Each row is a point. To make a cloud, some directions were put in groups of two or more. Within a group, all points are equally far from the middle, so they leave a hole (a ring in 2 directions, a hollow ball in 3). The other directions are filled evenly. Then the cloud was stretched, turned, moved and blurred a little. How many holes are there, and how many directions does each take, smallest first?

Cloud (13 x 2):
[[-0.25  2.72]
 [ 0.87  2.58]
 [-1.30  2.39]
 [-1.12 -1.36]
 [-0.07  2.67]
 [ 0.63  2.64]
 [ 0.43 -1.70]
 [-2.33  0.37]
 [ 2.25 -0.30]
 [ 2.23 -0.49]
 [-0.21  2.67]
 [-0.27 -1.69]
 [ 0.98  2.50]]
Holes: 1 (2)

Cloud, 20 rows:
[[-0.34  0.99  2.94]
 [ 1.60 -0.17  0.90]
 [-0.52  3.49 -1.23]
 [-2.71  1.26 -1.53]
 [-1.51  2.92 -0.05]
 [ 0.67 -1.05 -2.45]
 [-0.71 -1.82 -0.78]
 [ 1.65 -0.41  0.64]
 [-0.79  2.69  0.98]
 [-0.27 -0.30 -3.37]
 [-2.88 -0.25 -1.20]
 [-1.67 -1.12 -1.53]
 [ 0.55  2.46  0.83]
 [-2.73  2.26  0.99]
 [-0.84  0.52 -3.64]
 [ 1.38  0.67  1.32]
 [-2.69 -0.55 -1.23]
 [ 1.58  2.19  0.36]
 [-2.49  1.81 -1.56]
 [-0.27 -0.86 -2.63]]
Holes: 1 (2)

Cloud:
[[ 1.73  1.73 -3.28  0.21]
 [ 2.57  0.27  1.05 -1.18]
 [ 0.96 -2.30 -0.41 -1.05]
 [ 1.00 -1.47  1.68  1.10]
 [ 0.92 -0.02 -2.35 -1.85]
 [ 3.60 -1.58 -0.30  2.39]
 [ 1.56 -3.03  1.65  0.75]
 [-3.94  1.97 -0.44  0.13]
 [-1.93  0.47 -1.32 -0.16]
 [-1.21  2.48 -2.41  1.65]
 [ 4.48 -1.81  0.19 -0.64]
 [-1.05 -2.88  0.37  0.94]
 [ 1.43 -0.07  2.17  2.39]
 [ 2.35  1.20 -1.44 -1.28]
 [ 1.61 -0.42  1.19 -1.82]
 [ 1.23  0.84  2.43  0.62]
 [ 0.40  1.90  0.57  0.62]
 [ 0.83  0.27 -2.91 -0.25]
 [-1.24  1.04  2.10  2.25]
 [ 1.27  0.45 -3.89  0.33]
 [-1.03 -0.80 -1.02  1.60]
 [ 0.97  0.87  0.81 -0.94]
 [ 2.27  1.62 -1.60 -2.77]
 [-0.04 -0.12 -2.99 -0.10]
 [-2.42  0.35  0.89  3.07]
 [ 1.63 -2.60  1.10 -1.44]
 [ 1.84  1.61 -0.21 -1.38]]
Holes: 0
